Rows are points. A path goes straight from each point to the next, and from the last back to the first. The post is the endless flat space through its rows: a point in 2 columns, a line in 3, a plane in 4, and so on, so that a path can go around it. How many times does the path go around the post? Going back the other way cancels.
(in the rows, 128 means zero)

Post, one row:
[[124 118]]
Path, 28 rows:
[[151 126]
 [121 177]
 [ 86 130]
 [ 83  62]
 [167  52]
 [127  82]
 [ 52 105]
 [104 110]
 [100  58]
 [180  65]
 [149 148]
 [114 179]
 [ 81 106]
 [124  87]
 [156  92]
 [177 156]
 [116 192]
 [ 80 132]
 [115  63]
 [144 102]
 [173 150]
 [114 143]
 [144 142]
 [146 131]
 [117 146]
 [ 84 127]
 [105  70]
 [143  74]]
Times around: 4

Post (7 x 8):
[[147 104 112 113 128 130 108 167]
 [ 88 174 136 125 148 145 160 124]
 [125  87 148 106  54 113 138 128]
 [142 100  87 149 152 110 120 151]
 [154 166  68 153 163 150 125 147]
 [151 111 127 131  94  92  93 139]
 [124 134 161 112 140 129 190 104]]
Path:
[[144 116 155 100 130 110 149 113]
 [ 96 151 179  74 128 189 134 134]
 [113 166  88 145 122 195 160 151]
 [160 176  60 196  30 133 149 127]
 [ 65  49 137  68  26 104 121 162]
 [167 160  69 136  67 156 176 139]
 [ 84 130 150 108 126 145 150 172]
 [134  95  87 100 133 160 173 160]
 [122 167 109 121 112 148 145  82]
 [106 123  98 144 154 152 149 133]
 [130 145 138 134 233 122 112 151]
 [151 134  90 109 108 161 160  96]
 [ 92  87 136  93 148 145 132 160]
 [109 149 120 119 140 174 122 167]
 [146 103  79 150  36 101  86 127]
 [ 29 113 197  27  37 150 161 130]
 [203  89  91 118 120 165 150 124]
 [ 86 129 162 131 149 109  75 178]
 [181  42  89 133 241 127 146 218]
 [ 98 132  80 122 168 130 190 147]
 [ 78 108  80 119 159 114 131 155]
 [112  56 101 135 122 112 136 189]
 [149 129 127 114  32 110 161 123]
 [200  97  27 194 172  72 145  97]
 [130 119 112 120 168 121  91 156]]
Times around: 2

Post (11 x 12):
[[ 59  83  79 113  99 111 147 114 138 174 115 132]
 [155  79 100  81 174 106  76 106 115 126 114  79]
 [164 132 174 124 139 160 120 142 162  87 114 131]
 [155 156 143 155 121 152 128 127 153 122 128 106]
 [160 137 121  89 154 138  82 131 116  94  89  72]
 [117 100  91 109 160 125 152 126 120 171 106 106]
 [101  92 113 136 116 142 117 112 107 196 101 140]
 [146 142 136 120 137 185 153  76 137 124 141 140]
 [108 104  97 123 139 114 156 116 103 147 119 144]
 [178 127 189 126 104 160 151 113 139 117 112 118]
 [190 121 122 114 127 154 107 142 150  99  99 109]]
Path:
[[ 94 125 136 187 101 171 124  93 160 183 168 134]
 [127 157 133 130 183 146 150  81 128 143 182  94]
 [152  81 138  77 160  80 116 127 103 167  80  58]
 [111 162 145 159 104 116 176 133 158 123  92 121]
 [146 142 151 130 141 197 123 109 110 155  86 110]
 [ 76  93 123 124 122 165 130  73 118 162 162 146]
 [249  87 205  90 192 161  99 134  44 127  75 157]
 [ 73  96 103  68 125 103  31 131 140 153  52  86]
 [144 118 111  85 138 149 148 138 148 101  71 102]
 [149 104  98 147 125 139  52 153 142 116 110  96]
 [111 102 111  97 123 146 161 125 150 116 149 145]
 [142 162  95 109 130 132 150 132 136 130 115  84]
 [165 119 157 102 137  96 140 151 113 138  47 102]
 [206  77  84 123 100 173 134 110 140 189  61  52]
 [ 75 113 119  96  69 161 160  92 118 161 115 101]
 [211 117 106 117 161 171 121 107 116 172 125 102]
 [212 103 167 110 205 177  77  34 122 192 143 117]
 [151 151 175 157 124 156 173  87 151 160 106  91]
 [168 154  48 165 158 141 168 110 147 170 108 121]
 [142 110 117 114 147 113  93 125 172 135 129 125]
 [131 112  74  81 183 154 124 109 104 163 119 105]
 [193 165 192 160  86 169 192 160 163  97 125 104]
 [150 141  98 118 138 132 101 148 170  97 129  91]
 [ 94  82 121 113 130 123 122  96 118 160 111 182]
 [122  80 105 127 151  99 124 117 162 123 125 105]]
Times around: 4
